Each row is a point. Any point is a mix of the corners, with weights that add up to 1. It lies inside the corners' shape when no weight is negative. Say inside or outside, and name the corners with a negative weight.

Corners:
(1): [ 36 -43  43]
(2): [ 33 -42 -23]
(3): [-31 -18  47]
(4): [-16  60 -55]
Points:
[-31 -11  29] -> outside (1)
[ -7  17 -33] -> outside (1)
[ 31 -38  38] -> inside
[ 34 -28 -25] -> outside (3)
[-14  14  10] -> outside (2)
[ 10 -43  46] -> outside (4)
[-25 -17  40] -> inside
[ -7 -43  58] -> outside (4)
[  7 -21  28] -> inside

Corners:
(1): [-21  25  -6  -4 -10  17]
(2): [ -8 -14 -30 -33 -22 -11]
(3): [ -9   8   1 -21  -9 -10]
(4): [ 11 -11  -3  26 -17 -20]
(5): [-23 -23   0  12  28  -4]
(6): [ -3  -8 -31 -12  15 -40]
(7): [  6 -10  -3  11  25  60]
Points:
[ -4   3 -18  -2   0   8] -> outside (3, 5)
[ 4 -9 -4 16 -7 -9] -> inside
[ -6  -8 -14  -3  13  -4] -> inside
[ -9 -17 -21 -20 -10 -20] -> outside (1, 7)

Corners:
(1): [-28  60  -2  58 -13  16 -24   3  -9]
(2): [ 22  -8  11 -19  39  14 -10   0 -28]
(3): [  3 -21 -10 -34  59  -2 -13   7   3]
(4): [ 10 -28  45  16  36 -31 -20 -28  -2]
(5): [-11 -12  18   3  -5   0 -21 -14  24]
(6): [-28   9 -24  49 -18  32 -23 -16 -20]
(7): [  1 -19   6  29  -6  -1  20  -7  14]
(8): [-10 -19  19  12 -40 -35 -12  41   9]
(9): [  1 -20  18 -35  31 -26  26  -6 -11]
(10): [-13  -9  43  -2  53   5  12  28 -19]
Points:
[-16  22   5  34 -18 -10 -15  -1  15] -> outside (2, 6, 10)
[ -8  -6  26  20  18  -5 -22   1  -7] -> outside (7, 9)
[ -3   4 -10  36   6  21 -29 -30  -7] -> outside (8, 9, 10)
[ -2 -19   1 -10  16  -1  -1  12  -1] -> outside (1, 4)
[ -3 -10  21  -1  17 -15  -3   5  -1] -> outside (6)
[ -4 -13   2  -7  27  -3  -8   6  -1] -> inside

Corners:
(1): [ -5  17 -30  -7  16 -13   9  16  15  15  56  -2   8  -1]
(2): [ 12 -13 -11 -47  15 -10  22  21  11 -12 -27  15 -17   8]
(3): [-11  10  13  29  33  -1 -40  -8 -11   0  18 -14  19   0]
(4): [-16  -6   4  12  29 -13 -17  -3  10   0 -14  11   1   7]
(5): [  6  20 -16  14  34   1  10   6 -31  18  -4  11  11  -9]
(6): [  8  -8 -22   1  19  24   0  -9  25  -3  11 -35 -10  20]
(7): [ 15 -19  15 -27  17  -6  32  18  11  -3  -7  -6  -6  -9]
(8): [ -5  21  15  10   2  -3   4  -8   5   3 -15   8 -12   6]
(9): [ 19 -10 -20 -32  -7 -12  23   3   3   5  -4  -6   3   2]
(10): [ -6 -15 -28  -2  11   4  11  14  10 -30 -14   7  14  24]
(11): [ -4 -11 -17   5  -2   1 -36 -45  22 -57   6 -17 -14  -4]
(12): [-10   0   0   8   3   4 -31  -8 -27  11  35   6   3 -20]
(13): [-60  50   3  21  36  15  -9   0 -24  13 -11  12   3 -49]
(14): [  5  -6 -16  -1  11 -13  17  18 -16   2   1 -10 -11   3]
(15): [-14  -2  32 -12  29   0   5 -25  -3   4 -18  -3  -5  13]
Points:
[-9  5 -1  1 20  2 -3 -2 -6 -3 -9  1  0 -4] -> outside (1)
[ 11  -7 -15  -6  11  -3   9   3  -1  -7 -11   3  -4   5] -> outside (1, 3, 13, 15)
[  4  -2  -8  -3  11  -9  -2  14 -12   7  13   8   5  -2] -> outside (6, 11, 13, 15)
[ -2  14 -17   2  16   2   4  12 -11  13  10   3   4  -4] -> outside (4, 7, 11, 15)
[-6  1 -2 -1 16 -5 -2 -1 -2 -6 -2  1 -1 -3] -> outside (6)
